Each row is a point. The points of each table are mixes of a few directions, plus a little noise. Count the directions of each table, and those that both share. Where both have some left over, give the other angles between the two spaces (their principal angles), to ten degrees, smallest first.

First (5 x 2):
[[-0.11  0.02]
 [ 0.47 -0.12]
 [-0.15  0.04]
 [ 0.75 -0.17]
 [-0.95  0.23]]
Second:
[[ 0.75  0.21]
 [-0.08 -0.03]
 [-0.87 -0.25]
 [ 0.69  0.19]
 [ 0.42  0.11]
 [-0.51 -0.15]
 [-0.41 -0.11]]
Directions: first 1, second 1, shared 0; angles 30

First (7 x 3):
[[ 0.15  0.07  0.04]
 [-0.53 -0.24 -0.12]
 [-0.65 -0.29 -0.15]
 [ 0.31  0.14  0.07]
 [-0.66 -0.30 -0.15]
 [ 1.35  0.60  0.31]
 [ 0.03  0.01  0.01]]
Second:
[[ 0.20  0.20  0.80]
 [-0.07 -0.10 -0.31]
 [-0.12  0.31 -0.09]
 [ 0.27 -1.05 -0.05]
 [-0.29  0.64 -0.35]]
Directions: first 1, second 2, shared 0; angles 60

First (7 x 6):
[[ 0.70  0.54 -0.18  1.42  0.28 -1.49]
 [-0.16  0.18 -0.06  0.35  0.09 -0.15]
 [ 0.12 -0.23  0.05 -0.40 -0.12  0.28]
 [-0.62 -0.11  0.05 -0.39 -0.07  0.68]
 [-0.24 -0.22  0.08 -0.57 -0.11  0.56]
 [ 0.02  0.05 -0.02  0.06  0.02 -0.08]
 [ 0.12 -0.21  0.05 -0.37 -0.07  0.17]]
Second:
[[ 0.24  0.52 -0.17  1.23  0.27 -1.05]
 [-0.10 -0.22  0.07 -0.50 -0.11  0.42]
 [ 0.07  0.15 -0.04  0.35  0.08 -0.30]
 [-0.17 -0.37  0.11 -0.85 -0.19  0.72]
 [-0.14 -0.30  0.09 -0.68 -0.15  0.58]
 [ 0.08  0.19 -0.06  0.43  0.10 -0.37]]
Directions: first 2, second 1, shared 1

First (7 x 8):
[[-0.80  0.04 -0.59  0.62  0.01 -0.74 -0.33 -0.37]
 [ 0.01 -0.17 -0.03  0.23 -0.09 -0.23  0.36  0.59]
 [ 0.17 -0.06 -0.64 -0.63 -0.24  0.39 -0.26 -0.46]
 [ 0.61 -0.11  1.11 -0.34 -0.07  0.74  0.39  0.26]
 [ 0.42  0.33 -0.39 -0.06  0.25  0.34 -0.32 -0.09]
 [-0.61 -0.06 -0.37  0.65 -0.16 -0.41 -0.17 -0.36]
 [ 0.20  0.01  0.94 -0.49  0.30 -0.08  0.32  0.43]]
Second:
[[-0.06  0.27 -0.50 -0.35  0.35 -0.17 -0.76 -0.74]
 [-0.10  0.48  0.32 -1.03  0.17  0.60  0.29  0.16]
 [-0.25 -0.47  0.69 -0.75 -0.05 -0.58  0.21 -0.02]
 [ 0.33  0.29 -0.17  0.78 -0.07  0.70 -0.01  0.08]
 [ 0.36 -0.61  0.40  0.50 -0.53  0.16  0.41  0.31]
 [-0.20  0.40  0.13  0.71  0.28 -0.06 -0.09  0.04]
 [-0.12 -0.39 -0.82  0.17 -0.19 -0.65 -0.09  0.17]]
Directions: first 5, second 5, shared 4; angles 60

First:
[[ 0.00  0.04 -0.01  0.07  0.01  0.04  0.05  0.01  0.03  0.06  0.07]
 [-0.01 -0.06  0.04 -0.10 -0.03 -0.10 -0.08 -0.02 -0.04 -0.10 -0.13]
 [-0.02 -0.16  0.08 -0.21 -0.09 -0.21 -0.15 -0.05 -0.10 -0.22 -0.29]
 [-0.05 -0.64  0.30 -0.78 -0.32 -0.78 -0.64 -0.19 -0.37 -0.76 -1.06]
 [-0.01  0.03 -0.03  0.05  0.03  0.06  0.05  0.02  0.03  0.04  0.07]
 [-0.04 -0.45  0.23 -0.57 -0.24 -0.55 -0.46 -0.15 -0.26 -0.56 -0.76]
 [ 0.02  0.35 -0.18  0.44  0.19  0.44  0.36  0.12  0.19  0.43  0.59]
 [ 0.07  0.88 -0.44  1.10  0.49  1.11  0.92  0.29  0.52  1.08  1.49]]
Second, 8 rows:
[[-0.05 -0.22  0.23  0.50  0.59 -0.75 -0.84 -1.16  0.03 -0.55 -0.72]
 [-0.16  0.31  0.71 -0.36 -0.08 -0.01 -0.29  0.07 -0.25  0.05  0.21]
 [-0.04  0.12  0.17 -0.40 -0.32  0.22  0.18  0.48 -0.13  0.17  0.25]
 [-0.13  0.37  0.59 -0.40 -0.20  0.20 -0.04  0.34 -0.22  0.20  0.43]
 [ 0.13 -0.67 -0.51  0.53  0.46 -0.76 -0.51 -1.01  0.19 -0.67 -1.06]
 [ 0.21 -0.26 -0.97  0.21 -0.17  0.36  0.75  0.45  0.30  0.20  0.10]
 [ 0.04  0.24 -0.23  0.35  0.12  0.37  0.36  0.15  0.18  0.36  0.47]
 [-0.02  0.11  0.03 -0.44 -0.41  0.35  0.37  0.68 -0.11  0.25  0.36]]
Directions: first 1, second 3, shared 1

First, 11 rows:
[[ 0.08  0.50  0.53  0.62  0.37  0.01  0.13 -0.69 -0.66  0.03  0.02 -0.46]
 [ 0.04  0.24  0.25  0.30  0.18  0.00  0.06 -0.33 -0.31  0.01  0.01 -0.22]
 [ 0.03  0.16  0.17  0.19  0.12  0.00  0.04 -0.22 -0.21  0.01  0.01 -0.14]
 [-0.05 -0.29 -0.30 -0.36 -0.21 -0.01 -0.08  0.40  0.38 -0.01 -0.01  0.26]
 [-0.16 -0.99 -1.03 -1.22 -0.73 -0.02 -0.26  1.35  1.29 -0.05 -0.04  0.90]
 [ 0.02  0.10  0.11  0.13  0.08  0.00  0.03 -0.14 -0.13  0.01  0.00 -0.09]
 [-0.09 -0.51 -0.54 -0.63 -0.38 -0.01 -0.14  0.70  0.67 -0.03 -0.02  0.47]
 [ 0.10  0.60  0.62  0.74  0.44  0.01  0.16 -0.82 -0.78  0.03  0.03 -0.55]
 [-0.05 -0.30 -0.31 -0.37 -0.22 -0.01 -0.08  0.41  0.39 -0.02 -0.01  0.27]
 [-0.05 -0.29 -0.30 -0.35 -0.21 -0.01 -0.08  0.39  0.38 -0.01 -0.01  0.26]
 [ 0.13  0.77  0.81  0.95  0.57  0.01  0.20 -1.06 -1.01  0.04  0.03 -0.71]]
Second, 8 rows:
[[-1.03  0.68  0.65  0.03 -1.26  0.12  0.18  0.19  0.39 -0.62  0.28  0.18]
 [-0.21  0.90  0.48  0.79 -0.32  0.45  0.15 -0.67 -0.85 -0.22 -0.02 -0.49]
 [ 0.51 -0.32 -0.75  0.05  0.31  0.37 -0.23 -0.14 -0.46  0.17 -0.36 -0.03]
 [-0.35  0.17  0.16 -0.18 -0.15  0.16 -0.41 -0.02 -0.27 -0.44  0.14  0.35]
 [ 0.40 -0.29 -0.06 -0.11  0.25  0.06  0.08  0.83 -0.01  0.70 -0.10  0.30]
 [ 0.38 -0.28 -0.40  0.07  0.30  0.03  0.09 -0.09  0.02  0.27 -0.17 -0.20]
 [-0.26 -0.01  0.77 -0.29  0.23 -0.67  0.19  0.38  0.62  0.14  0.39  0.19]
 [ 0.51 -0.86 -0.80 -0.39  0.68 -0.46 -0.05 -0.42  0.55  0.10 -0.17 -0.28]]
Directions: first 1, second 5, shared 1

First:
[[ 0.51 -0.21 -0.01  0.05 -0.72  0.01 -0.10 -0.57 -0.68  0.24  0.38 -0.02
  -0.05  0.06 -0.62 -0.39  0.97 -0.40]
 [-0.42 -0.40 -0.11  0.38  0.00  0.12 -0.32  0.93  0.03 -0.22  0.03 -0.35
   0.51  0.33  0.22  0.34  0.88  0.16]
 [ 0.40  0.08  0.74  0.27  0.31 -0.52  0.02 -0.12  0.29 -0.02 -0.23 -0.20
  -0.80  0.64  0.19  0.09 -1.38 -0.18]
 [ 0.67  0.14  0.44  0.32 -0.01 -0.24 -0.06 -0.53 -0.22  0.05  0.30 -0.03
  -0.52  0.52 -0.19 -0.06 -0.64 -0.11]
 [-1.17 -0.17 -0.63 -0.94 -0.03  0.25  0.36  0.66  0.59  0.08 -0.89  0.15
   0.54 -1.17  0.30 -0.11  0.65 -0.07]
 [ 0.24  0.57 -0.18 -0.03  0.42  0.21  0.12 -0.57 -0.02 -0.07  0.38  0.42
   0.03 -0.21  0.04  0.08 -0.82  0.46]
 [ 0.22  0.25  0.28  0.26  0.43 -0.13 -0.02 -0.09  0.17 -0.13  0.09  0.01
  -0.28  0.35  0.21  0.21 -0.98  0.21]
 [-0.92  0.15 -0.38  0.05  0.84  0.31 -0.03  1.05  0.68 -0.42 -0.23  0.02
   0.68 -0.19  0.78  0.64 -0.33  0.75]
 [ 0.12 -0.39 -0.14 -0.19 -0.81  0.02 -0.04 -0.20 -0.50  0.26  0.05 -0.09
   0.09 -0.19 -0.52 -0.42  1.33 -0.51]
 [ 0.37 -0.05  0.37 -0.17 -0.29 -0.34  0.14 -0.48 -0.06  0.24 -0.23 -0.04
  -0.59  0.05 -0.24 -0.34 -0.36 -0.49]
 [-0.02  0.03 -0.36  0.00 -0.15  0.30 -0.07 -0.10 -0.29 -0.02  0.34  0.13
   0.41 -0.20 -0.17 -0.02  0.68  0.17]]
Second (8 x 18):
[[-0.22  0.10 -0.23 -0.40  0.61  0.65  0.51  0.05  0.23  0.00  0.02  0.33
   0.81 -0.48  0.34 -0.24  0.21  1.02]
 [ 0.04  0.11 -0.35 -0.38  0.61  0.70  0.23 -0.24  0.24 -0.13  0.22  0.50
   0.48 -0.69  0.39  0.07  0.16  0.58]
 [-0.42  0.04 -0.05 -0.24  0.37  0.35  0.53  0.36  0.15  0.09 -0.18  0.03
   0.80 -0.09  0.18 -0.39  0.20  0.99]
 [ 0.67  0.01  0.08  0.21 -0.36 -0.30 -0.52 -0.67 -0.21 -0.07  0.32  0.08
  -0.94  0.03 -0.22  0.35 -0.28 -1.06]
 [-0.37 -0.06 -0.10  0.00  0.07  0.03 -0.01  0.44  0.14 -0.06 -0.16 -0.10
   0.25 -0.01  0.14  0.09  0.15  0.14]
 [-0.51 -0.21  0.13  0.43 -0.55 -0.68 -0.42  0.81 -0.02 -0.04 -0.39 -0.61
  -0.30  0.60 -0.16  0.27  0.05 -0.65]
 [ 0.96  0.17  0.02 -0.14  0.07  0.22 -0.08 -1.18 -0.19  0.01  0.54  0.50
  -0.55 -0.36 -0.11  0.02 -0.30 -0.37]
 [-0.15 -0.15  0.51  0.53 -0.82 -0.96 -0.23  0.43 -0.33  0.21 -0.37 -0.74
  -0.55  1.01 -0.55 -0.19 -0.20 -0.65]]
Directions: first 4, second 3, shared 1; angles 30, 90
